Every row gives one point. A path goes straight from each point to the next, and from the last back to the first. The post is the endless flat space through its rows: a point in 2 columns, a line in 3, a plane in 4, and so on, so that a path can go around it. How many times does the path go around the post? Going back the other way cancels.

Post (2 x 3):
-18 30 42
-29 4 -62
Path (9 x 3):
45 42 -26
-4 41 13
1 19 9
-7 -7 0
-66 -40 -74
-59 30 7
-29 42 -40
37 63 -39
11 31 65
Times around: 1

Post:
33 -66 21 34 44 -18 36 -27
9 7 43 24 11 14 -73 51
3 -15 2 -27 36 70 0 68
35 -36 12 46 33 69 43 -24
22 -44 -32 -28 -60 -5 -51 -84
15 19 10 -28 -41 63 23 69
-11 -12 100 -40 -34 -11 -124 -34
Path (18 x 8):
-15 -36 11 9 -31 -4 -19 -12
17 -17 17 9 -52 90 -3 10
43 -47 7 -24 -12 18 -50 54
47 -21 -28 -19 -5 63 -16 7
19 5 18 -57 100 43 -45 49
-5 27 0 -26 19 29 -46 18
10 -4 43 64 -9 7 13 -4
-33 -54 63 -3 -30 29 35 32
23 -41 1 41 19 47 -67 -6
56 -57 65 -25 56 34 -43 40
60 10 14 -31 19 52 -30 -25
29 26 -2 -6 46 5 -34 -9
-29 -11 56 -17 37 -2 1 8
8 26 34 -34 9 37 -15 29
59 -20 -24 -22 90 8 -20 -1
82 -24 74 13 -20 18 -53 -19
29 -37 -3 38 6 19 1 35
8 -39 59 30 -25 16 33 1
Times around: 1

Post, 13 rows:
27 -23 22 -41 -31 20 -2 -6 -66 -9 -28 -74 18 -54
-11 33 27 31 -48 45 16 92 41 9 63 -26 -80 28
1 -14 -41 11 -105 -34 12 -32 -33 -4 14 -31 -21 -31
3 44 -42 -51 -26 16 11 -24 4 64 18 -22 -14 18
-7 -13 9 -22 -27 18 -3 -85 69 -3 -52 26 15 -2
33 4 12 -4 6 -70 -32 -32 -8 -5 -1 -47 -23 -33
-47 -10 86 -83 -30 -4 -33 -34 -39 23 -12 22 4 46
-5 17 -26 19 6 -8 39 -82 13 -50 31 40 95 7
16 12 49 56 -27 9 -20 12 -30 70 70 -94 -104 -67
26 -13 18 50 14 21 5 41 22 64 -13 4 9 4
29 10 1 56 49 37 -8 21 -67 -91 20 86 4 -39
8 -45 -43 8 44 33 -66 -93 78 46 7 -14 52 59
-5 0 46 20 26 8 -86 32 29 27 43 -2 5 -53
Path, 7 rows:
-10 -9 17 8 -24 18 -38 19 -17 15 16 -18 14 58
9 18 69 -23 -21 -2 -33 -12 14 3 18 -40 -26 -18
4 -19 17 -4 -93 -29 47 -9 21 17 40 16 10 -7
-27 24 23 25 -24 -30 24 -21 -9 7 58 20 5 -63
-17 1 -6 -7 -23 29 -36 4 45 17 -7 -31 -58 6
-22 43 -27 7 -26 5 -52 -14 -47 -10 23 -54 -6 8
-29 29 -38 43 -38 -7 83 -12 26 111 -60 -21 28 45
Times around: 1

Post:
-12 -16 -10 32 -18 -34 54 -13 -7 32 -86 -18 -26 -31 -68 23 -53 -18
-3 -20 -26 51 8 61 -43 12 8 -44 75 -44 -4 -39 25 -67 -17 39
-22 11 -37 51 -12 -35 -79 37 46 -8 53 -7 13 -16 -45 -70 32 20
-52 -20 7 46 -50 -25 18 27 -8 91 -35 13 -43 6 13 33 -49 -9
14 6 46 -28 8 65 37 20 46 -14 18 61 -23 -28 -5 -25 58 20
33 -11 33 -17 8 56 -45 9 75 -8 -60 73 14 -50 31 46 22 -15
-22 -27 50 64 -9 -8 -61 -9 0 19 43 -58 49 -40 -22 -86 32 8
-34 -18 8 -32 9 -34 -37 -11 -48 50 -69 -47 -61 24 -30 33 -24 -32
-51 13 36 26 17 -50 -5 20 -67 16 -38 -4 -30 3 -52 1 -82 -73
14 -38 -3 0 -45 -31 -62 -18 -28 -48 21 -11 19 -1 27 -108 14 -7
7 -30 8 35 -11 -39 -6 -37 -85 40 -7 14 0 6 -45 71 -17 -24
-57 9 6 0 -2 -18 -58 21 -9 -16 56 -36 87 -23 0 -89 -8 82
-18 -35 5 27 34 -67 -45 23 14 -23 51 -37 0 -73 34 -57 17 33
-55 -8 0 48 51 -21 24 -46 -29 48 -82 50 -60 24 -26 19 -23 -7
17 17 29 5 26 43 56 -3 96 -44 -6 27 19 34 35 14 27 4
-10 -10 -23 -5 10 -41 -59 -32 4 44 94 -50 42 -50 6 -114 -9 -1
11 27 -19 17 26 53 41 36 17 -1 -50 21 31 -13 40 -2 64 -28
Path (9 x 18):
-24 -29 58 86 -3 -62 -61 -18 -19 52 -60 4 -60 -43 20 37 3 -23
-32 17 -16 3 -5 23 1 32 8 34 -9 -27 -14 1 58 -52 17 25
67 -48 39 42 -8 -47 -30 -40 -20 -36 43 7 -20 -44 7 -1 15 1
-12 24 6 61 -12 40 -33 -7 -3 18 45 51 -67 4 -27 -35 -2 -13
-20 4 -46 75 2 9 10 -27 -19 20 -1 -33 85 -109 -35 -13 -49 17
-25 -17 -43 11 -82 -61 32 60 44 22 -12 6 29 7 -17 -13 13 -38
-30 -64 24 28 -29 20 -48 46 -35 -63 -40 -17 39 27 52 -27 -4 39
-1 -24 83 45 0 -26 -37 -18 8 39 27 -58 39 11 -22 -43 20 -18
27 20 56 1 11 -14 -28 26 59 1 9 29 -13 -39 2 -15 4 -5
Times around: 1

Post:
-10 -23 -20 59 -23 -11 -5 -49 21 53 -11 -39 36 -32 10 -27 -31 2
9 2 -40 -3 5 -24 41 -21 54 -28 -7 -61 19 21 -30 39 -3 -32
-18 -23 59 -17 -76 -55 -1 -38 25 10 8 -21 -49 7 33 21 10 30
-47 -1 57 -28 -29 -32 28 18 -54 -4 -35 0 10 -3 -10 -27 69 12
12 -38 -51 0 -70 -11 -28 53 22 93 -63 -26 -97 -4 -13 16 49 11
-14 1 -64 -17 -71 5 -54 6 -24 -10 34 -42 -90 43 -21 32 28 -53
2 -25 29 -28 50 -26 19 12 -17 7 -51 -107 -62 -14 20 -44 -82 -6
31 4 -13 -37 61 -46 -108 91 24 46 -31 0 4 95 6 -19 6 45
-38 -7 19 -36 -10 -76 14 0 -5 51 33 -31 6 -51 -32 -23 -55 25
20 8 -15 116 -47 -5 2 5 -9 5 48 -13 -24 35 7 -51 -11 65
21 -7 -13 75 30 -24 12 28 6 -9 24 -126 2 22 12 20 33 -35
-6 25 19 -12 -55 7 35 23 -42 1 1 43 -1 19 60 64 37 0
-1 -9 22 62 -6 -103 50 -52 27 138 -65 79 47 28 -8 5 -86 -18
-15 -48 -44 2 30 26 37 -39 29 66 82 -4 17 13 -7 -33 83 18
14 51 -17 -28 -102 -53 31 -42 8 29 96 -28 79 85 -4 -24 -55 -11
-7 -15 -61 26 -14 -92 28 4 20 -18 -52 -86 -42 -21 38 1 -3 -47
-6 -11 -12 1 50 1 2 0 -67 -16 -12 -83 -15 37 13 24 44 55
Path, 27 rows:
-13 2 -72 -34 -8 -18 55 -10 50 28 -10 2 34 -41 30 50 67 -36
-26 52 17 -39 3 -32 -30 -3 48 -8 45 -28 -17 65 2 33 -31 3
13 5 -23 -1 -21 -62 2 -41 -29 112 -20 -17 3 -46 20 -4 28 64
19 -24 12 -6 -37 -7 23 -49 43 -47 -20 -81 -26 -8 5 2 32 -14
20 -49 -63 43 20 -23 -21 15 -52 -28 15 -75 -18 -28 6 42 37 -45
-13 -41 32 2 -37 -61 67 12 3 -1 25 41 -18 57 22 47 28 56
-32 4 -3 18 -33 -59 6 47 -40 66 -43 -61 12 31 17 -4 -83 32
-21 -4 -41 27 -18 -47 -2 -14 14 77 13 -55 -48 60 -20 -47 41 31
-7 -6 -12 36 -59 -49 -1 -34 26 47 9 -8 -25 8 19 -15 24 15
38 21 -2 34 -71 -57 26 -23 47 27 13 -5 51 -42 15 10 -37 -24
8 -21 11 9 -21 -14 25 1 -33 5 -29 -30 -28 -25 -8 -21 -22 45
20 -46 -9 23 -7 17 -13 76 51 84 24 -10 -28 27 -32 -36 -90 -17
-41 -37 -26 -17 -10 -14 -58 35 19 35 -8 -51 -13 10 9 -43 45 23
-34 -11 12 -20 -15 -19 22 -13 -30 85 13 -41 34 9 13 -1 -30 35
-41 3 2 15 21 -45 18 12 -28 74 11 -75 -1 46 68 39 -10 48
-18 56 24 7 6 -47 -25 -52 -7 66 -59 26 44 71 -11 83 -50 34
11 39 -6 34 -27 -42 25 -25 -58 14 -2 -76 -30 5 54 17 26 -26
14 14 25 -32 -30 -52 51 18 25 -19 0 -11 -52 -14 45 -8 33 20
39 -10 -57 18 -18 -60 -9 49 -4 -1 16 -33 -63 -22 47 5 32 25
23 -21 -56 -36 2 -33 -52 -5 28 23 60 -52 24 37 14 37 -37 3
-31 -45 -8 -14 -35 -13 29 -23 14 -57 -6 -51 -15 -3 34 -43 -20 8
-62 21 -50 -8 -17 -27 2 31 17 -24 -21 -47 24 18 17 -27 -23 -33
5 24 -51 -1 -16 -40 -69 20 72 -7 6 -73 -33 80 16 18 42 -19
29 28 36 38 40 -15 -2 -3 25 -6 5 -49 -48 26 -4 0 50 1
56 24 -16 -90 13 -44 -14 7 39 27 -37 49 11 1 -16 -32 -46 -10
34 -15 -21 -41 -11 -16 8 29 2 70 -40 -40 34 9 -69 24 -4 -2
44 33 6 8 -90 -56 15 24 -43 72 -100 -40 -3 -37 1 3 45 -42
Times around: 3

Post, 17 rows:
9 5 13 -33 62 -51 -49 7 -12 28 -11 7 -53 42 9 -32 32 46
-65 10 76 -57 6 -13 -3 21 -11 27 11 -24 -44 14 18 -18 7 39
-40 -7 66 -51 29 -81 -17 14 -16 69 -31 -5 11 42 41 -17 -32 69
13 49 27 50 -17 13 -87 -12 -40 14 11 -13 2 23 -22 18 1 -42
25 -6 -41 6 -2 69 -74 21 -32 21 -27 9 -7 -10 -6 -11 7 -9
54 -7 -6 -44 5 54 -37 8 52 14 28 -12 28 16 -22 44 -25 -57
51 13 5 -75 -46 7 15 5 -53 -7 28 -32 -9 -7 -12 41 -38 -13
51 -20 32 10 -24 48 27 -24 -22 21 5 6 -21 2 -17 47 -9 4
-6 30 -2 39 -45 42 -76 -21 11 1 7 -53 -17 17 39 42 5 26
25 34 0 -17 22 -2 -14 34 13 87 -46 -23 -69 21 -13 -56 23 51
70 15 -12 29 -69 65 -49 7 22 -26 18 18 -22 -15 1 -22 -8 -24
3 -43 23 -19 47 -40 -6 51 -7 61 -1 -53 -59 1 10 -41 -30 37
18 6 -29 37 -44 37 -9 -29 -13 -12 -24 -30 21 -18 -13 16 17 -36
-18 7 12 -15 14 -52 -6 91 -36 44 0 -25 -12 56 32 -34 36 49
27 -1 -37 8 -59 53 9 -15 -8 9 -3 26 -50 9 -29 37 -53 -66
15 75 29 40 44 31 -69 11 -7 4 -26 -21 -15 6 72 3 -1 0
29 18 -5 -5 -37 14 -19 15 7 4 36 22 -5 -43 -27 82 -44 -21
Path (30 x 18):
-1 37 -73 8 -3 6 -113 56 2 -7 0 -19 -98 35 26 11 -6 16
101 97 40 1 -7 -3 -29 35 39 -34 26 37 -118 8 67 -6 31 27
78 8 -51 -12 30 -20 -20 -7 -39 47 -49 -74 45 61 31 -9 36 1
-8 -21 4 -6 38 -22 13 -13 -46 88 -6 31 6 62 8 3 -27 -19
24 -12 42 18 2 75 17 20 -15 -6 3 8 17 -33 27 -45 7 34
17 -60 9 12 -14 5 12 -17 -33 40 -3 -37 34 -47 9 -39 38 37
-8 -67 -62 -45 22 38 -27 -15 62 16 4 15 -50 -56 -37 41 44 10
21 39 -46 2 67 18 -7 -25 -56 37 -24 -19 -80 -5 -9 53 6 -46
-49 59 11 32 12 32 -77 21 -45 35 -22 61 -91 -42 -22 -48 -12 6
37 77 39 -56 -8 9 -48 -53 -17 -4 2 56 -12 42 -25 72 -22 23
34 -2 61 -12 -30 29 -2 -3 62 21 16 -48 1 19 -39 23 -56 -40
28 22 70 4 75 35 -4 -59 56 20 -33 78 -13 15 42 31 -17 31
-25 27 34 -10 -22 16 -69 -35 35 70 70 -57 -32 21 -16 79 -92 -7
4 1 -31 49 12 44 12 25 -23 -3 -19 -39 -63 11 82 -1 22 0
37 40 33 26 -57 13 -7 27 -33 -21 42 -16 -71 1 26 11 31 1
-12 22 33 61 -28 22 1 -36 29 63 32 -29 -35 -43 3 72 -56 -7
2 66 -16 2 -45 92 46 7 -69 26 -52 -12 -57 -21 -26 -36 38 12
28 44 80 -33 15 -30 43 5 3 17 3 11 -60 29 -9 -13 -25 3
32 -7 65 13 56 -60 -132 -36 65 36 31 -26 -12 74 23 57 -39 28
25 -32 10 -51 17 2 -35 74 116 54 13 -43 75 54 37 11 9 -26
47 21 29 -30 59 -30 -8 67 10 29 9 -21 -28 -17 -21 20 10 -4
20 -18 13 -11 115 -34 -148 10 7 -6 51 -52 10 -2 -9 32 22 25
-60 -12 10 27 -51 -1 -47 -89 -39 3 -30 25 8 21 7 34 -73 -17
37 -12 9 -69 -41 22 -42 32 -11 44 17 -45 36 -32 -4 -41 -4 36
32 -25 42 31 38 5 -13 -20 24 76 -91 48 -24 -6 47 -69 40 26
-10 -9 -4 24 -5 24 -33 83 -9 18 -26 31 -40 -22 29 46 -4 34
43 -12 45 -42 3 59 -10 -45 -74 -7 -6 -34 35 46 -26 30 0 -42
27 4 20 -10 16 -21 -93 -35 -51 -6 41 -4 -24 52 -35 -37 -22 -15
16 95 53 70 -58 -24 36 -32 -61 -7 7 -27 -42 24 9 11 16 3
26 21 8 20 -30 31 -32 -80 -21 -54 23 -48 -67 -4 30 75 -46 4
Times around: 0

Post (17 x 18):
51 -54 10 29 -34 -26 -48 -20 -22 -17 27 21 17 93 -49 23 0 55
-4 -17 -16 -23 -20 36 33 19 -18 8 22 17 53 29 -32 30 58 -12
35 -1 18 11 50 -1 -48 -31 -2 20 10 14 -11 -20 -29 -19 26 30
-9 -41 -7 14 25 25 19 26 -38 -3 -11 -16 -28 -12 -11 -7 47 16
-27 4 -24 18 34 21 46 46 0 5 -48 -2 6 14 42 -36 2 44
-29 14 -19 -19 14 29 -12 -34 -58 -15 -30 77 -25 -19 -20 8 66 -17
43 -2 -27 -20 -41 -33 29 33 31 -55 -35 -50 19 29 -24 0 60 31
-34 -8 6 139 11 -6 -38 -30 -42 47 -21 -5 0 -78 25 10 45 43
13 -48 14 46 -11 44 -24 -59 10 1 5 12 19 -111 2 94 54 54
18 -75 -69 15 9 13 40 -14 38 -23 -28 42 4 48 -1 11 52 -11
36 -17 8 -10 -21 14 28 8 -7 -27 -1 13 32 -36 15 8 38 -12
-41 57 41 -3 43 62 -23 -45 -30 -31 -51 38 -36 -41 5 20 65 -40
-39 -6 27 -22 -32 -25 18 -24 2 -4 -32 -18 11 7 -22 -13 49 4
-13 4 -36 67 2 -25 -4 -46 -28 28 26 -59 -17 -68 35 -11 19 10
16 32 4 30 -22 2 61 -11 2 -42 -10 -17 29 -22 -28 -18 16 25
27 -3 7 -23 -50 45 1 26 -5 66 -3 19 -31 -27 -4 81 13 -27
-13 35 -29 -19 22 13 -12 65 21 -31 5 30 -27 -45 1 -34 5 -5
Path, 30 rows:
-13 -11 22 91 66 1 3 -81 -24 -88 -69 -11 15 -90 7 -62 69 33
-37 -84 -40 -50 -71 39 -7 -1 -64 -1 -13 8 23 70 -12 44 80 4
-45 -32 -20 54 44 31 -5 -11 -14 -26 -3 1 -38 -52 -38 -18 80 22
65 -49 -25 23 5 25 35 -34 -78 3 -28 55 -29 86 -64 -16 81 -43
14 -7 -66 -53 -32 14 16 63 -55 24 35 -61 50 18 -23 3 66 6
-15 -15 45 43 2 -8 -30 -21 -38 -82 11 -11 2 -91 47 7 -37 -9
40 -16 -6 -19 62 27 -7 31 -14 -20 43 -71 -41 -120 18 45 24 -4
38 40 -10 36 20 -29 3 2 16 -38 -48 12 -26 -36 -41 -61 -11 26
-23 15 -17 -20 -25 -13 -42 22 10 -85 -10 22 69 -14 -71 -6 76 24
-5 -4 6 34 -3 -29 -12 -22 -36 -50 2 121 39 52 -43 -16 -26 20
-51 28 25 31 61 -45 -29 7 28 -3 -7 13 -32 15 14 -36 -42 100
-14 -42 0 62 15 20 19 78 29 -55 -55 -8 10 -96 49 9 50 110
-9 10 -15 27 6 34 63 7 13 3 -14 88 -9 -58 23 -10 -45 34
8 -23 -22 36 -45 -39 62 27 23 -37 -1 -14 31 -18 -3 42 -33 51
37 -75 -58 -43 -19 -28 -58 -12 -19 -10 7 -51 -66 32 -55 29 -6 30
-54 -39 -2 33 -15 2 -19 -33 27 -51 -68 -28 -15 -38 12 -4 51 -1
-18 29 -94 -48 7 33 21 -64 64 23 -7 -18 -59 -59 30 38 19 -9
7 -70 1 12 39 21 -35 -5 -20 -22 -7 -5 -40 -46 39 14 111 -29
-33 31 49 -1 -38 31 35 17 -11 11 20 29 29 -74 -35 42 40 2
55 33 -23 -16 -23 27 47 41 -55 33 -17 15 61 92 -10 59 -4 -38
11 -8 -34 16 -23 -36 -25 -30 34 -35 -33 -30 -29 -63 -44 -14 -6 2
-19 66 -8 -22 16 18 -13 -16 36 14 -41 -43 -55 -37 -6 -35 40 -45
3 -37 -36 49 -2 16 58 72 -5 -52 -53 1 -27 -37 53 -58 49 53
38 -17 -10 -60 67 36 -7 -22 -13 76 99 -81 -102 -4 -36 46 21 55
-15 -42 37 45 56 9 24 17 2 22 -13 0 -4 3 7 -28 6 15
51 -13 -35 31 41 26 97 24 14 -21 16 46 12 33 29 5 13 -22
-37 1 37 66 -41 -50 -39 -7 -6 -33 -50 -4 -79 -6 14 -22 39 30
-9 -20 34 52 -20 5 -24 1 -24 -34 -57 14 24 63 1 3 107 0
-37 28 -28 -6 -17 47 2 -82 51 2 -62 -1 -36 -83 3 14 35 -15
82 -48 -4 10 5 21 17 53 -5 -87 -48 -39 -43 -27 -10 25 49 22
Times around: 1
